Each row is a point. Two turns around zero, p and q, are shown by what they do to some points. Where does a point land after both, in the order given? Backwards means that the second turn is done in reverse. Each puzzle has new turns, and all numbers are rounded.
(in the rows, 128 means zero)

Turn p:
[147  94] => [167 125]
[142 154] => [114 154]
[ 90 143] => [ 94 105]
[132  99] => [154 115]
[128 150] => [110 140]
Turn q:
[132 135] => [125 136]
[136 135] => [128 139]
[118 150] => [105 135]
[149  71] => [185 107]
[105 149] => [ 97 124]
Where do these land?
q, then p: [138 124] => [129 139]
p, then q: [133 168] => [ 88 122]
p, then q: [113  93] => [166 123]

Turn p:
[147 148 160] => [133 162 103]
[121  88 109] => [105 112 163]
[141 147  97] => [164 121 140]
[ 83 135 131] => [114  93 102]
[148 121 143] => [122 153 132]
Turn q:
[122 172 136] => [ 96 153 108]
[166 128 100] => [133  92  98]
[101  96 139] => [144 134 168]
[134  94 141] => [162 126 142]
[116 150 125] => [104 137 126]
Where do these land?
q, then p: [149 139 126] => [138 116 146]
q, then p: [ 96 106  80] => [ 67 135 120]
q, then p: [147 114 149] => [150 147 141]
q, then p: [154 145 140] => [154 114 144]
q, then p backwards: [ 93 136 145] => [155 101 138]

Turn p:
[130 124 139] => [140 126 128]
[105 116 111] => [110 114 107]
[187 126 127] => [145 184 138]
[113 137  97] => [ 93 124 124]
[105 137 167] => [153  92 143]
Turn q:
[144 148  81] => [127 148 177]
[133 139 164] => [117  95 113]
[115 134 117] => [117 142 131]
[121  92 151] => [151 125  91]
Where do these land?
q, then p: [ 97  97 103] => [100 140 168]
q, then p backwards: [125 139 100] => [149 149 121]
p, then q: [164 136 162] => [129  81 145]
p, then q: [126 140 147] => [141 111 120]

Turn p:
[166 109 128 150] => [147 121 128 171]
[156  82 144 121] => [146 159 107 166]
[ 83 133  92 134] => [151 118 143  78]
[104 169 124 127] => [103 108 143  96]
[100 118 154 124] => [118 162 141 116]
[162 126 132 112] => [120 123 101 153]
[123 159 122 127] => [110 106 133 114]
Turn q:
[125  88 131 169] => [138 141  73 122]
[126 130 152 122] => [136 105 128 134]
[129 166 145 114] => [117 106 156 152]
[130 112  96 171] => [115 170  94 127]
[121 126 116 154] => [113 143 108 131]
[151 142 138  83] => [152 115 174 131]
[115 133 119  82] => [126 115 165 100]
Where do these land?
q, then p backwards: [147 137  79 132] => [101 106 169 127]
q, then p: [125 103  91  96] => [ 85 133  94 121]
p, then q: [132 149 156 126] => [104 108 113 119]
p, then q: [100 139 152 156] => [130  82 127 141]
q, then p: [137 112 161 129] => [153 121 116 152]

Turn p:
[126 159 110 101 143 164] => [ 77 109 112 123 132 111]
[148  84 153 150 124 149] => [155 113 115 145  97 168]
[144 139 117 108 108 135] => [124 122 102 108 141 122]
[ 88 127 147 160 111  89] => [165 156 158 162 149 117]
[131 117  99 113 137 137] => [111 108 136 107 134 139]
[115 103 172 139 128  86] => [182 141 153 144 107 114]
[145 168  98 124 145 134] => [ 82 148 121 106 134 123]
Turn q:
[130 126 110 105 152 148] => [124 157 127 139 156 135]
[123 128 118 130 148 151] => [115 138 129 151 143 132]
[129 144 177 104 112 139] => [154  98 156 112 156 113]
[153 148 130 113 158  42] => [178 168  99 105  91  76]
[110  94 108 137 132 128] => [112 127  95 135 126 152]
[165 145 110 169 126 141] => [118 142 162 155  88 137]
[111  84 124 131 103 144] => [115 103 110 120 135 171]
[113 134 165 151 116 134] => [129  83 137 137 125 115]
[118 150 111 112 106 125] => [107 136 139  98 132 119]
Where do these land?
q, then p: [148 152  94 136 167 109] => [121 179 116 133 158 108]
p, then q: [151 153 126 141 177 125] => [101  99 141  94 140 102]
p, then q: [117 113 105 152 127 132] => [128 116 138 157 147 129]
p, then q backwards: [113 102 174 137  79 127] => [146  97 175 131 172 117]
q, then p: [105 147 113 143 161 139] => [126 157 161 146 145 128]
q, then p: [145 153 134  95  97 121] => [138 115 114 112 102  87]
p, then q: [143 109 125 105  99 155] => [123 155 110 132 135 168]
q, then p: [103  95 154 115 117 117] => [119  98 140  97 121 154]

Turn p:
[178 196  94 119 140 121] => [ 96 183 161 151 160  84]
[113 129 143 132  92 130] => [122  88 132 123 127 119]
[125  84 143 126 128 110] => [150 110 107 135 134 162]
[122 134 112 111 131 181] => [149 141 128 118  94  88]
[110 120 138 130 154 160] => [140 140 112  97 102 127]
[147 127 139 148 140 109] => [125 138 134 120 156 149]
[104 125 135 137 127  63] => [ 88 110 120 149 139 177]
[109  91 118 139 118 163] => [166 110 136 115  93 133]
[143 147 130 110 121 116] => [115 131 123 144 147 111]
Turn q:
[140 100 128 150 113 113] => [151 139 143 118 100 118]
[117 169 118 139 173 122] => [119  80  97 149 141 115]
[117 123 139 105 142 124] => [136 129 116 117 152 138]
[116 141 155 125  92 106] => [137 124 141 129 113 176]
[179 117 135  87 142 187] => [ 98 155 171 122 188  96]
[100 134 112 160 144 135] => [131 124  95 156 111 113]
[126 112 109 131  91 108] => [125 144 132 105  90 140]
Where do these land?
q, then p: [118 114 165 100 124 136] => [130 165 120 103 133 107]
p, then q: [170 107 109 168 142  91] => [130 116 145 180 175 107]
q, then p backwards: [140 149 164 147 135 148] => [149 119 102 126  97 106]
p, then q: [ 94 103 107 100 112 118] => [130 157 143 138  82 117]
p, then q: [155 142  94 121 132 138] => [140  90 142 143 121 141]
p, then q: [124 120 143 130 155 106] => [100 136 112 142 138 117]
p, then q: [109 147 106 106 153 146] => [108 115 127 130  96 161]
q, then p: [148 159 105 157  92 108] => [141  63 126 124 120 128]
p, then q: [ 93 112 159 123 108 161] => [123 161 136  77 117 127]

Turn p:
[169 129  83 128 105 139 142 159] => [161 135 171 121 135 155 163 149]
[148 120 128 139 148 153 114 132] => [156 132 129 106 131 107 123 134]
[104 117 155 153 124 131 123 149] => [128 151  92 115 121 134 132 107]
[114 126 137 116 157 113 136 128] => [129 113 112 139 112 133 103 130]
[118 143 173 133 137 136 116 129] => [131 128  89 138 135 102 128 111]
[146 113 128 132 124 129 124 134] => [138 140 130 119 141 132 126 138]
[133 139 102 156 113 112 151 105] => [112 156 167 147 112 129 131 126]
[112 125  85 107 115 145 105 145] => [119  99 143  91 118 143 157 139]
[127 115 127  85 125 113 156  72] => [ 95 100 159 153 153 135  83 122]
[103 145 189 125 156 136 132 118] => [131 115  79 151 128  99 106  93]
[134 136 100 134 104 101 108 136] => [107 140 138 127 121 139 156 160]
Turn q:
[150 123 112 151 112 142 139 124] => [158 145 131 128 138 152 121 128]
[ 82 121 143 146 150 126 108 137] => [111 147 142 133  92  91 140 123]
[115 124 120 142 161 118 106 116] => [129 133 113 121  90 117 144 115]
[108 166 123 110 136 135 146 141] => [ 92 141 119 125 151 127 152 139]
[135 155 143 111 157 144 122 158] => [ 78 133 126 132 131 143 131 104]
[170 105 124 127 117 118 172 122] => [163 110 137  99 165 146 114 115]
[ 99  94 135 137 142 149 105  87] => [143 147 107 122  89  90  98 133]
[ 93 144 157 142 135 128  98 120] => [112 140 123 162 106  91 136 122]
[156 122 118 121  91 108 136 100] => [168  98 116 134 149 139 121 144]
[137 141 108 103 105 124 132 154] => [113 112 139 129 145 158 135 154]
[163 113 127 118 103 117 142 150] => [140 102 154 124 150 156 115 128]
Where do these land?
p, then q: [144 142 174 149 124 136 126 138] => [147 127 104 117 131 149 167 114]
p, then q: [130 135 118 115 134  71 121 132] => [119 162 171 140 116 140 135 141]
q, then p: [121 130 100 128 110 138 109 147] => [147 133 116 121 132 134 158 106]
p, then q: [135 119 120 159 115 138 148 129] => [120 129 104 150 152 124 129 117]
q, then p: [ 90 127 169 123 166 131 125 142] => [ 70 128 111 155 114 137 119 123]
p, then q: [142 140  99 116 121 147 120 111] => [122 109 148 121 138 103 117 109]
p, then q: [128 142 122 143 140 138 135 137] => [145 118 128 138 146 134 126 128]
q, then p: [ 97 130 137 120 121 145 155 148] => [128 112  91 150 107 128 127 127]
p, then q: [146 118 102 111 128 128 133 151] => [113 133 143 124 139 143  98 113]
q, then p: [149 115 165 120 122 112 115  31] => [114 161 175 102 121 132 112 214]
p, then q: [127 109 102 124 127 123 122 141] => [104 130 137 130 137 134 107 136]

Turn p:
[155 137 120 153 136 156  80 127] => [169 130 134 149  95 153 142 151]
[ 83  99 116  86 121  97 105 113] => [146 124  71  91 142 101 119 105]
[173 162 138 157 135 110  97 129] => [152 129 138 181 121 138 106 164]
[ 97  98 111 104  83 107 123 130] => [126 139  85 120 128  99 132  80]
[139 142 129 141 127 151 160 107] => [108 130 151 133 143 163 138 124]
[154 128 123 171 147 124 111 149] => [157 142 165 148 109 122 118 146]
[139 177 106 149 151 120 125 152] => [147  87 166 157 126 125 114 137]
[ 87 120 152 123 126 127 158 120] => [ 93 129 124  92 133 132 107 111]
[144 105 130 111 139 141 158 115] => [110 145 135 111 154 131 155 137]
[109 113 154  86 115 148 162 139] => [ 72 124 111  98 128 117 149 124]
Turn q:
[150 171 106  94 157  90  85 108] => [125 114 103  91  89 140  96  68]
[141 105 152 164 132 113 139 135] => [117 143 140 113 140  90 150 142]
[106 135 145 149 101 143  95 116] => [140 162 111 128 167 143 129 120]
[ 88 118 151 142 163 100 158 103] => [184 131 146  97 116 101 134 152]
[108 102 143  99 116 170 144 151] => [143 102 145 180 155 133 134 141]
[109 107 145 141 139 169 109 158] => [141 130 138 158 157 131 174 114]
[141 120  75 109 141 143 155 126] => [110  90 136 131  95 161 134 150]
[119 170  94 132  93 113 133 157] => [113 159  90 158  92 142 112 138]
[119 143 138 116 118 106 136 143] => [137 135 117 143 115 108 109 127]
[166 150 124 132 132 140 122  99] => [100 136 150 103 127 150 111 111]
[160  87 134 130 116 121 132 111] => [ 99 105 133 106 156 111 126 145]
Where do these land?
p, then q: [110 145 165 134 127 172 123 176] => [140 135  94 169 170 119 111 162]
p, then q: [143 134 160 129 103 116 146 111] => [154 153 118 130 118 152 151 121]
q, then p backwards: [121  96 106 146 123 119 129 114] => [132 123 138  93 150 143 121 119]
p, then q: [160 142 134 149 111 111 109 104] => [105 163 135 123 124 145 157 115]
q, then p: [129 145 101 136 160 120 162 109] => [ 90 132  99 147 106 119 148 121]
p, then q backwards: [158 115 105 130 105  79 126 128] => [106 131 176 127 104 127 116 160]
p, then q backwards: [ 90 157 127 121 138 129 131 123] => [143 118 115  94 135 123 118 104]
p, then q: [108  99 175 100 157 168  92 177] => [116 107  76 194 122 109  88 155]
p, then q backwards: [133 118  80 107 128 136 134 109] => [107 102 141 137 149 145  93 130]
